Each row of a before or after table is a point. The points were changed in one or more steps. Then noise was added and the rows were shuffled. The steps act on how far a point lies along the listed directions, d1 being the first. Name the steps. A step turns or swaps two directions, mirrors them in a line or flattens them onto one, adds a multiple of one to another, or multiplies one. Angles are multiples of 10 degrees, from the lower direction toward the higher: turns from -170 to 170, lines from 10 to 170 but not 90. Use the fewest steps. Two steps may share a direction if one is a turn and the other turns, adds or multiplies; they go together, in the order done. Otherwise the lowest direction goes first.
In the rows, zero is written as 128.

Directions:
(1): [147 127  67]
(2): [ 76  93 113]
Before (11 x 3):
[[134 141 170]
 [ 89  91  26]
 [116 117 188]
 [148 144 184]
 [107 118 140]
 [106 116 167]
 [146 146 155]
 [123 156 141]
 [ 55  91  30]
 [145 123 125]
 [107 122 125]]
After (11 x 3):
[[146 119  71]
 [139 143 141]
 [124 113 128]
 [167 142 115]
 [150 146 136]
 [108 166 246]
 [ 95 141 237]
 [121 147 104]
 [182 135  91]
 [148 135  86]
 [129 122  88]]
Steps: turn d1 and d2 by 140 degrees

Directions:
(1): [ 80 127 157 145 116  46 140 107]
(2): [ 88 106 185  73 114 150 102 163]
(3): [ 92 146 153 182  88 184 153 109]
(4): [133 187 102  99  63 111 140 162]
(5): [169 115 168  99 125 127 209 117]
(6): [174 173 190 161 143 116  96 149]
Before (13 x 8):
[[140 142 126  93 114 155 120 149]
 [150 139 130  93 127  88 107 132]
 [144 128 134  97 121 142 136 157]
 [137  98 144 130 141 103 127 112]
 [141 147 136 137 120 143 144 133]
 [110 135  96 132 111 150 123 128]
 [134 112 102 113 137 128 128 123]
 [151 160 145  85  65 151 204 144]
 [166 146 148 110 117 124 173 148]
 [118 156 136 131 109 135 108 140]
 [139 174 161 149 110 126 116 152]
 [152 150 130 134 129 126 120 140]
 [132 125 111 139 137 142 115 123]]
After:
[[139 138 150 115 114 138 143 151]
 [139 135 121 101 115 110 125 121]
 [145 146 130 127 131 117 109 144]
 [134 163 132 168 109 146 135 123]
 [152 162 153 126 109 142 141 137]
 [124 153 177 109 109 134 105 176]
 [127 120 104 135 138 131 124 117]
 [163 174 152 148 120 120 131 133]
 [110 111 103 122 122 139 133 117]
 [136 220 249 138  55 169 110 189]
 [111  69 105  98 139 115 124 112]
 [136 153 154 134 125 132 110 149]
 [176 182 168 142 130 102 110 160]]
Steps: multiply d1 by 0.4; swap d2 and d5; add 1.5 times d4 to d3; turn d3 and d6 by 60 degrees

Directions:
(1): [164  94 127 100 107 137 102 159 119  37 164]
(2): [145 130  59 152 143 132  57 130 190 143 139]
(3): [130 200 108  71 130  54 114 117 115 117 136]
(4): [158 121 171  45 133 165 115 119 165 174 145]
Before, 11 rows:
[[110 106 163 127 120 149 155 121 103 143 133]
 [150 103 123 117 124 129 119 135 148 128 157]
 [104 123 156 124 103 127 155 137  95 102 123]
 [100 177 106 114 143 100 106 112 137 180 122]
 [105 171 114 155 132  85 163 100 107 146 105]
 [117 136 147 114 125 135 136 113 133 176 125]
 [128 140 135  92 114 105 148 119 113 116 129]
 [128 168 115 118 124  83 135 135 101  96 130]
 [110 108 140 167 128 157 160 133  76  93 111]
 [128 162 113 138 129 115 112 112 150 179 127]
 [138 102  97 149 110 138 100 141 146  88 138]]
After, 11 rows:
[[118 134 150 111 124 135 141 114 129 172 127]
 [113  75 129 179 132 189 118 121 152 180 125]
 [133  74 127 156 105 166 126 146 130  75 135]
 [132 247  71  69 132   9 100 120 112  98 140]
 [126 175 161  91 111  89 156 118  91 133 131]
 [105 217 102 122 134  39 156  94  98 138 111]
 [132 192  87  73 128  60 107 106 141 135 132]
 [110  66  98 238 144 214 119 137 136 143 106]
 [103 130  93 160 125 132  98 130 156 150 120]
 [ 98 228 140  41 131  36 142 109  74 132 129]
 [149  91 139 118 119 138 131 139 140 124 156]]
Steps: mirror d1 and d2 in the line at 20 degrees; multiply d3 by 3

Directions:
(1): [157 141 130 222 142 180  86 159 155 107 100 129  81 140 155  79 168 138]
(2): [168  22 133 129 187 139 134 184  93 160 144 143 115 103 149 147 105 141]
(3): [135 124 158 115  42 126 142 178 112  74 139 166  62  73 114 146 129 101]
(4): [137 147  55  97 120 117  66 148 124 104  98  76 123  65 152 123  76 173]
Before:
[[106 183 157 109   7 123 139 148 127  70 143 143  81 104 100 148 137 112]
 [126 138 145 141 102 156 135 151 137 118 155 153 105 113 111 109 137 130]
 [109 160  73  60  75  86  99 133 132 109 107  80 140  74 141 150  86 137]
 [172 100  93 165 117 148 110 177 133 117 127 146  63 100 158 112 135 136]
 [137 113 159 128 162 127 153 131 103 151 153 131 133 149 114 146 123 111]
 [132 173  93 162 177 146 103  82 172 161 111 108 164 170 152  83 149 144]
 [ 91 159 107  65 124 101 143  78 133 126 127 104 176 116 128 144 115 113]
 [ 99 148 103 149 166 141 116  89 158 149 103 102 182 182 136 105 129 143]
 [ 88 220 125 106 107 125 142  50 169 112 122  96 162 182  96 126 173 116]
 [111  97 119  56 138  80 137 117  94 163 147 111 139 117 141 163  74 140]
 [131 129 117 128 148 122 121 149 120 130 135 133 121 123 125 121 122 124]
 [154 121 148 153 130 144 143 140 140 104 124 160  93 144 126 115 148 119]
 [137 142 145 181 150 157 135 107 152 128 100 133 138 178 141  96 164 130]
 [118 105 134 108  79 121 143 136 112 112 138 145 109  92 112 154 128 123]]
After, 14 rows:
[[139 130  41 107 159 115 101 112 140 154 120  93 149 127 153 119 101 159]
 [132 129 115 130 155 122 124 146 124 132 133 133 124 128 123 117 127 122]
 [139 169 122 212 114 165  82 150 173 104  85 114  90 148 163  84 180 120]
 [125 137 104  74 141 104 140 105 136 122 129 123 146 134 121 138 104 138]
 [151 107 116  86  69 123 133 179 115 101 142 156  85  48 135 144  99 117]
 [108 157 117 104 128 130 131 111 137 145 150 113 164 125 106 115 117 147]
 [130 117 126  69  93 101 153 134 106 108 118 128 135  90 123 157  86 129]
 [106 139 125 155 137 136 122  82 145 147 123 122 154 163 125 117 157 132]
 [133 113 159 124 160 122 155 133 104 154 153 128 129 146 119 151 123 110]
 [141 102 177 194 159 155 127 138 130 157 133 145  84 177 153 105 156 121]
 [128 138 169 167 107 164 140 138 143  94 127 163  92 133 138 110 176  89]
 [ 84 234 122 136  90 129 120  68 168 119 118  93 164 187 111 110 155 134]
 [114 171 167 102  29 134 157 133 139  61 143 145  75 106  91 150 172  92]
 [121  88 138 112  66 136 143 183 115  89 128 153  90  86 125 148 109 114]]
Steps: mirror d1 and d4 in the line at 60 degrees; mirror d2 and d3 in the line at 160 degrees
